Every row gives one point. Any point is a mix of the corners, with weights that add up to 1. It lies inside the corners' shape when no weight is negative. Say inside or outside, and name the corners with a negative weight.
In the rows, 128 means zero.

Corners:
(1): [ 91 131  53]
(2): [143 120 160]
(3): [ 52  94 186]
(4): [154 207  93]
Points:
[ 76  93 149] => outside (4)
[ 94 134 105] => inside
[114 156 132] => inside
[114 120 152] => inside
[101 136  73] => inside

Corners:
(1): [ 84 117 198 147 133  69 199  89  69  87 107]
(2): [197  71 118 124 165 107 224  30 113 160 112]
(3): [174 165 153  92 160 132 211 105  83  95 137]
(4): [152 106 197 125 151 166 175 111 127 188 154]
(5): [104 165 125 200 140 216  25 156 177  71 207]
(6): [164 209  94 128 203 165 141  54 111 159  62]
(7): [171 136 124 206 154 152 121 166 126 135  89]
(8): [ 83  35 100 141 115 129  91 150 116 125  73]
(9): [188 174  81 189 129 142  88 132 198 196 186]
(10): [122 202 151 111  90 171 128 114 202  90 175]
(11): [ 89 157 140 118  69 188  94  62  82 137 119]
(12): [ 51 131  73 125  37 183 114 143 156 109 145]
Points:
[134 118 129 141 135 149 146 101 116 130 111] => outside (9)
[152 134 143 144 145 147 145 110 126 140 133] => outside (12)
[137 117 120 150 141 150 127 108 132 130 125] => inside
[143 118 130 139 131 147 148  86 117 139 122] => inside
[135 178 126 141 120 156 130 100 145 118 141] => outside (4, 8)
[148 143 138 141 131 154 138 109 134 154 147] => inside

Corners:
(1): [ 93 137 126 119  75 159 149 124 142 118 113 142 127 109 121 125 122  97
 115 136]
(2): [145 169 105 143 139 154 109 159 145 178 109 149 111 108  88 108 114 104
  92 123]
(3): [149 102 121 125 112 146 131 114 114 118 149 100 130 123 148 149 118 130
 120 127]
(4): [157 161 141 106 107 132 120 134 120 119 135 104 138 129 142 154 124 150
 102  95]
(5): [155 149 135 165 118 152 142 107 113 138  93 163 119 123 121 139 115 126
 117 139]
(6): [140 138 131 108 129 125 137 124 138 113 133 124 133 132  91 120 148 140
 135 134]
(7): [139  64 139 135 120 145 120 151 135 133 101 159 151 134 160 127 144  73
 137  87]
(8): [129 137 135 115  94 124  96 134 130 123 158  97 140 190 124 113 112 140
 134 129]
(9): [150 151 159 125 157 158 125 135 128 127 157 134 134 139 103 125 116 111
 111  37]
(10): [136  60 111 110 146 145 137 128 136 200 129 157 128 140 156 115 132 129
 123 147]
(11): [127 163 148 128 149 143 119 105 107 126 120 116 144 121 133 123 126 131
  86 123]
(12): [154 162 140 121 138 146 149 135 100 135 152 158 152 133 125 106 135 117
 135 124]
(13): [122 163  70 117 131 150 132 114  82 118 133 145 140 119 105 128 114 130
 104 104]
(14): [149 143 153 121 136  95 124 203 111 131 121 172 128 170 124 116 106  76
  43 132]
(15): [145 110 142 121 101 135 105 133 119  95 141 163 150 142 135 163 112 120
 136 125]
(16): [153 135 143 113 122  74  85 144  94 132 165 145  87 123 108 124 125 144
 129 136]
(17): [140 145 135 135 108 116 125 105 104 110 134 144 167 121 123 170 113 102
 119  89]
(18): [130 120 135 164 118 143 129 154 123 125 131 151 152 137 134 137 116 124
 142 115]
(19): [140 166 124 135 122 118 134 110 127 108 138 153 133 119 118  96 103 148
 131 149]
(20): [ 65  99  10 122 122 152 133 114 168 112 144 170  90  94 106 102 249  99
  85 159]
(21): [101 152 121 122 163 136 142 143 153 147 112 151  99 125 135 124 122  74
 125 120]
Points:
[136 132 130 127 123 134 126 133 127 130 135 142 132 133 126 125 130 119
 119 126] => outside (13)
[123 139 115 127 126 152 134 119 129 127 129 143 139 123 121 123 138 118
 124 118] => outside (3, 14, 16)
[120 129 110 130 121 140 122 116 125 123 128 147 125 122 129 129 142 121
 116 121] => outside (2, 3, 6, 12, 14)
[127 136 126 128 118 139 128 131 126 130 125 149 133 128 126 124 124 111
 115 121] => outside (3, 6)
[121 149 117 127 119 124 120 142 128 111 139 158 134 137 104 116 134 100
 123 116] => outside (3, 4, 5, 10, 11)
[133 133 135 126 125 129 122 126 131 137 133 140 130 129 122 123 134 120
 131 114] => outside (3, 13, 14, 15)
[132 126 121 130 126 139 127 130 125 132 127 148 130 131 122 124 128 113
 119 126] => outside (4)

Corners:
(1): [115 117 106 126 144 125 227 160 153 113 103 145  57  73 107  78 158 105
 123 126]
(2): [119 106 128 101 148  87 106 143 123 130  90 121 169 185 151  87 179 185
 152 179]
(3): [144 167 154  99  66 119  81 131 159  62  95 131 120 158 100 173 110 141
 172  67]
(4): [107 101 152 160 128 125 171 151 106 133  80 144 156 157 202 147 202 179
 105 193]
(5): [109 164  87 127 114  71 126 160 125 147  75 173 102 225 148 137 147 157
 150  83]
(6): [126 116 134 165 215 104  62 119 179 170  17  52  91 102 146  93 175 168
 105 107]
(7): [148  97 110 156 137 114 178 173 157  99 124 134 129  68 142 119 129 198
 107 141]
(8): [170  95 121 174 101 110 115 181 139 132  91 171 146  81  90 152  95 110
 126  83]
(9): [169  93 106 140 203  91  84 114 169 104  64 131  84 119 120 160 192 144
  99 119]
(10): [108 181 154 119 174 209 212 190 102 134  42  93 130 172 167 135 184 206
 106 108]
(11): [150 201 165 109 134 129 176 116 201 161  67 116 151  80 187 131 146 121
  86 164]
(12): [102 152 104 181  99  38 193 151 140 153 203 146  88 195  77 180 111 129
 105 178]
(13): [144 156 169 143 145 145 132 152 168  80 119  93 155  94 120 147 135 101
 162  53]
(14): [157  66  86 133 162  80  61 150 129 110 159 100 142  97 101 172  98 135
 198 118]
(15): [173  67 138  95 178  94 115  34 196 107 123  51  93  94 134  79 104 186
 175 174]
(16): [149 149 117 117 127  54 143 167  40 142  77 169 140 126 144 136 150  99
  95 134]
(17): [111 103 116 105 196  32  86 118 131 109  84 189  98 142 119 130 138  92
 136 120]
(18): [103 180 153 193  88 189   7 135 157  78 146 105 131 225 174 126 130 145
  48 148]
(19): [136 114 160 109 130 130 111 121 174 117 118 122 157 103 160 172 145 144
 105  79]
(20): [144  98 184 149 169 152 199 164 140 141 152  82  93 117 164 138 168 197
 128 166]
(21): [155  90  91 154 124 141 129 130 137  74 117 198  82  76  77  80 137 193
 185 113]
Points:
[137 127 127 138 143 108 138 152 142 128  84 137 122 117 133 137 152 145
 127 115] => outside (15, 18)
[135 120 147 140 134 139 159 151 139 129 118 105 121 122 147 125 148 178
 119 154] => outside (5, 9, 13, 17)
[134 122 110 124 165  79 148 136 141 133 101 133 101 129 127 126 148 148
 138 123] => outside (3, 4, 8, 18)
[129 132 122 135 143 111 116 157 122 123  77 142 121 142 146 123 159 149
 120 131] => outside (12, 13, 15, 19)
[142 114 126 126 147 103 125 125 142 117 100 125 118 122 132 114 143 157
 139 138] => inside
[146 125 123 137 117  98 117 151 138  96 109 162 134 110 113 151 137 111
 123 115] => outside (5, 6, 10, 15, 20)
[127 107 135 118 125 121 143 128 159  91 134 135 118 114 138 107 137 147
 159 139] => outside (6, 8, 9, 10, 12, 16)
[140 122 135 137 148 110 116 134 153 119  92 115 120 118 130 129 140 144
 133 115] => inside
[129 127 131 133 149 123 143 147 136 124  86 123 119 130 141 123 158 158
 125 130] => inside

Corners:
(1): [182 127 123 162 124 115 166 176  91  71 178 103  95  68  91 104 171 102
 120 104]
(2): [ 97  89 123 126 133 111 178 160  77 149 137 138 105 161 109 119 134 137
 177  63]
(3): [133 149  45 112 135 124 182 159  63 126 141 153 162  72 151 124 105 125
 154  78]
(4): [142 149 144 124 212 167 104 155 116 109  59 161 159 165 194  88 127 159
  86 115]
(5): [101 105 133 147 211 198 179 138 104 218 125 116 148 132 154  59  79 138
 142 123]
(6): [128 147 148 186 127 122 131 105 172 113 130 132  18   7 116 117 119 153
 120 109]
(7): [110 158  89 102 131  86  95  97 134  71  51 191 150 185  63 129  86 190
  67 170]
(8): [143  71 166 181 117 190 124 160 208 167 120  86  65  79 148  79  51 115
 158 118]
(9): [105 147 133 145  93 130  74 150 121  54  91 155 125 116  71  76 139 113
  84  95]
(10): [128 158 130 195 106 153  78 113  97 155  82 109  54 167 182  82 158  95
 142 108]
(11): [102 244 129 112 139 120 179  39 107 175 175 216 111 151 136 158 118 172
 220 105]
(12): [180  77 130  61 215  96 118 159 124 137  79 121  76 131 213  60  47  92
 147  85]
(13): [154 127 119 124 205  49 137 144 107 158 132 175 112 153 120 110  80  95
 195 122]
(14): [ 97 199  58 109 175 175 128 116  20  93 138 135 184 175  81 117 173 145
 211 106]
(15): [142 203 162 108  77  99  82  70 160 102  18 121  33  88 159 102 160 107
 121 137]
(16): [128 157 116  96 164 129 141 106 107  90  53 185  97 126 130 126  91 119
 110 142]
(17): [110  42 131 102 113 147 108 158 117 115 159 117  80 164 158 126 150 114
 161 169]
(18): [130  48 129 132 158 124 155 160 125 143  72 160  97 135 167  63 118 156
 180 154]
(19): [161 105 185 119 168 116  74 111  76  73 140 150 120  89 162 121  20 161
 160  87]
(20): [ 84 184  89 120 105 163 158 203  93 133 162 113 132 158  78 124 152 138
 152 149]
(21): [ 91 112 138 171  74  38 141 152 161  74 134  74  89 165 197 123 138 131
 123  99]
Points:
[125 124 135 125 134 117 114 136 112 115 104 123  96 149 125 104 112 118
 143 116] => outside (3, 4, 6, 11, 18)
[134 108 140 151 152 122 123 166 116 116  98 126 115 149 133  77 104 117
 113 108] => outside (3, 6, 11, 14, 15, 17)
[130 140 123 127 138 115 124 129 112 114 113 145 100 136 136 112 119 128
 149 117] => outside (5)
[121 134 121 129 138 124 140 142 113 114 124 137 115 123 127 107 119 134
 143 114] => outside (10)
[122 138 134 126 143 124 129 134 122 110 116 144 109 133 124 107 117 136
 138 120] => outside (3, 10)
[127 119 119 133 141 113 148 140 112 126 135 133 101 126 138 113 103 132
 158 111] => outside (4, 9, 15)

Corners:
(1): [151 151  64 148 114 182  97  96 108 141 169 155 122 129  94 122 206  79
 135 123]
(2): [132 176  85 158 121 163 126  85 137 116 142 137  70 116  70 107 126 115
 146 132]
(3): [165 162 121 177 111 137 109  63  86 106 135 125 124 138  95 158 155 109
 138  90]
(4): [116  87 156 192 185 152 249 151  20 126 127 168  54 120 169 128 113  79
 112  93]
(5): [137 109 161 136 120  77 130 168 158 140 138 114 117 149 140  85 210 130
 118  81]
(6): [141  97 124 104 101  84 116  99 159 146 137 165 184 127 111 168 119 127
 152  74]
(7): [118 115 128  59 154 108 134 168 183 133  95 110 115 117 102 135 185 107
  45 108]
(8): [151 157  80 159  91 200  72 117 116 156  90 124 106 126 125 139 186 103
 146 102]
(9): [162 138 134  95  96  84 135 114 181 156 171  95  91 126 138 131 137 113
 106 111]
(10): [123 107 198 206 140 132 237 145  87 118 118 150 159 149 152 149 144  90
 157  87]
(11): [153 127  29 151  89 200 140  96 110  93 145 106  94 139  94 122 164  90
 147  82]
(12): [ 98 127 181 204 205 135 157 149  51 122 148  93 122 103 159 194 139  76
 184 100]
(13): [ 95 140 150 117 116 101 125 180 203 132 122 100  76 119 149 190 168 136
  94  80]
(14): [155 144 133 101  52 148  99 144 152 156 128 148 146  57 110 124 188 178
 145 108]
(15): [162 184  99 100 157 114  97 162 189 117 152 150 204 118 156 129 161 169
 139 100]
(16): [102 135  34 131 123 114 118 132  98 115 153 116 113 199  99 138 197  84
 109 143]
(17): [ 80 151 164 167 173 175 213 141  23 122 152 148 105 144 206 113 151  69
 184  64]
(18): [ 93  99 223 209 162 171 200 166  87 110 143 115 102 170 180 145 131 140
 149  81]
(19): [117 158 132 205 135 141  98  85  75 135 154 143 145  61 129  87 161  89
 116 133]
(20): [138 113 103 155  95 183 144 107 122  62 102 133  69 164 114 114 187  77
 141 124]
(21): [138 151 131 113 133  78 140  85 189 169 151 147 174  78 159  98 200 201
 119 126]
Points:
[135 140 114 139 122 143 133 123 130 123 136 129 120 121 127 138 159 114
 130 104] => outside (5)
[123 126 143 160 142 135 157 136 108 123 135 129 125 130 138 143 157 105
 139 100] => inside
[132 131 115 138 137 123 137 126 133 130 139 126 103 128 125 130 159 115
 113 110] => outside (10, 14, 17)
[132 132 142 143 133 141 154 139 128 127 130 122 104 122 137 139 162 113
 129  97] => outside (6, 16, 19)
[135 134 130 148 124 146 139 119 140 130 131 136 121 106 125 139 150 121
 137 108] => outside (3, 5, 16, 17)
[135 148  96 168 121 159 135 108  94 118 136 136 114 139 124 149 146  80
 156  95] => outside (5, 7, 14, 18, 21)

Corners:
(1): [122 104 115 108 138 151  81 142 111  27  45 121 121 146 124 145  83 120
  98 130]
(2): [104 115 144  80 163  93 105 152  93 132 159 120 112  95 120 143 137 118
 112 120]
(3): [126 146 150 146 144 140  78 118 186 157 163 126 160 126 129  89 146 141
 160 138]
(4): [ 86 115 125 146 154 138 164 118 116 148 131 112 121 105 120 111 136 164
 130 148]
(5): [ 68 171 117 146 155 121 175 138 106 154  39 182 112 141 174  96 114 111
 161 167]
(6): [163 220 160  97 177  82 111 142 125  47 144  96 107  90  95 160 192 158
 134  66]
(7): [136 119 138 130 152 143 137 107 101 150 144 119 110  96 119 166 108 127
 110  73]
(8): [119 115 156 143 166 132 161 152 106 179 113 215 116 120 145 124 140 143
 182 148]
(9): [ 45 116 134 135 134 165 144 149 161 173 176 180 146 141 176 140 104 139
 158 151]
(10): [106 145 149 126 122 119 150 157  97 153 150 134 141 125 123 116 111 129
 168 137]
(11): [120 120 148 132 146 125 130 148 190 163 136 120 116 137 136 134 114 136
 111 128]
(12): [129 152 151 114 156 101  86 139 102 104 163 157 125 117 146 130 106 144
 104 142]
(13): [ 50 102  58 164  90 225 178 125  84 172  68 110  95 185 133  51  99 134
  95 186]
(14): [125 109 139 135 135 121 105 101 105 146 134 144 156 149 113 134 114 131
  88 147]
(15): [ 89 108 137 152 155 110 164 162 122 154 134 138 113  80 178 154 106 105
 111 129]
(16): [127 153 146 114 165  74  91 142  82 137 147 133 125 100 105 154 142 164
  99  90]
(17): [123 111 120 152  81 124 155 150 132 147 123 106 120 139 142  54 109 115
  95  95]
(18): [167 143  75   7  74 166 125 143 109  66 131  90 131 132 105 116  93 163
  96 117]
(19): [145 131  79  95  50 110 138 144 192  94 155 113 114 124 145 116  77 130
 111 120]
(20): [131 130  81 122 132 113 143 148 154 107 149 115 109 146 159 132  94 115
  91 104]
(21): [114 169 142 114 166  90 136 142 114 114 138 210 143 100 117 133 115 127
 106 122]
Points:
[111 133 127 128 134 134 134 137 128 135 131 136 125 127 136 123 114 136
 122 129] => outside (2)
[113 118 129 119 118 133 149 147 123 131 127 135 126 129 127 111 120 134
 123 134] => outside (3, 5, 7, 12, 16, 20)
[106 136 120 114 127 119 140 143 109 128 150 117 121 114 139 133 115 134
 113 120] => outside (1, 3, 8, 11, 21)
[110 128 117 118 128 137 133 138 108 125 122 122 119 128 130 117 116 135
 117 129] => outside (11, 21)
[105 121 127 118 133 132 141 138 107 135 119 126 118 124 128 131 118 133
 119 126] => outside (3, 12, 20, 21)
[110 142 111 125 123 146 139 132 133 120  97 128 120 132 131 119 112 131
 103 120] => outside (2, 4, 8, 10, 12, 20)
[119 136 128 125 143 119 132 139 104 125 126 128 121 118 131 119 122 129
 115 119] => outside (9, 11, 19)

Corners:
(1): [138 138  93 143 115 124  43 113  79  90  87 104 100 136 100 162 122 168
 124 119]
(2): [156  86 131 162  84 135  84 139 122 134  75 172 122 100  68 142  98  70
 102 143]
(3): [108  98 130  82  66 154  56 145 127 124 205 110 113 117 105 131 113  71
  58 110]
(4): [100  50 116 198 160 187 181 138 158 129 154  83 161  84 162 161 146 160
 134  77]
(5): [170  73 133 134 109 204 113 108 135 157 146  72 151 125 123 140 158 171
 108 177]
(6): [178 157 121  64 165 149 136 137 114 166 199 137 152 129  98  96  93 122
  98  56]
(7): [124  90 122 150  46 170 122 149  87 121 212 133 133  68 130 148 152 166
 126 104]
(8): [163 187 122 136 135 104 119 119 114 175  62 167  60 147 161  93 112  95
 131 119]
(9): [213 170  76  74 171  84 203 167 201  88  93 166 168 188 190  54 117 141
 134 133]
(10): [142 178 143  34 165  76 177 225 210 187 166 146 170 121 188 130 141 108
 141 115]
(11): [146 200 167 161 164  47 187 141 102 135  78 146 175 134 199  68 145 122
 119 137]
(12): [148 101 111 177 128 120  80 101 119 142 108  96 130  94 131 129  90 155
  82 161]
(13): [109  73 203 158  65 197 143  94 128 142 232  66  79 102 104 191  89 121
 163  88]
(14): [121 184 129 223  80 156 149 178 148 127 163  75 154  94 108  38 126 141
 122 111]
(15): [108 113  65 149 123 173  79 118  66  73 132 147  81 107 100 205 109 151
 103 177]
(16): [128  61 157 155 126 181  44 160  31  86 102 111  81  61 106 164 104 161
  96 169]
(17): [ 73 117 143 160 122 166 120 145  97 154 131 130 173 102 179 150  98 154
 173 111]
(18): [147 179 118  49 209  84 144 120 160 105  63 146 185  60 171  83 159 134
 155 125]
(19): [113 105 149 194 132 211  83 158 121  83 204 148 124  71 159 185 116 168
 133 110]
(20): [102 249 140  47 180  77 236 180 208 155  96 190 165 166 166  12 124 185
 144 120]
(21): [131 143 141 120  77 170 140 118 120 103  76  89 148 106 126 178  90 165
  78 149]
Points:
[139 126 127 135 122 138 119 132 121 133 141 121 130 109 133 131 114 140
 116 124] => inside
[120 128 140 142 121 157 122 138 117 129 142 110 134  95 136 135 122 152
 122 124] => outside (2, 9)
[136 139 127 126 120 133 109 140 113 122 119 130 125 112 129 129 116 138
 116 133] => outside (4)
[132 140 135 135 117 133 137 137 116 124 122 125 146 106 147 127 123 144
 117 128] => inside
[134 134  99 112 168 117 137 145 146 129 140 136 173 116 170 116 135 155
 124 120] => outside (2, 8, 13, 14, 16, 21)
[130 126 133 139 123 142 121 136 118 136 124 125 141 113 142 128 120 137
 125 128] => inside
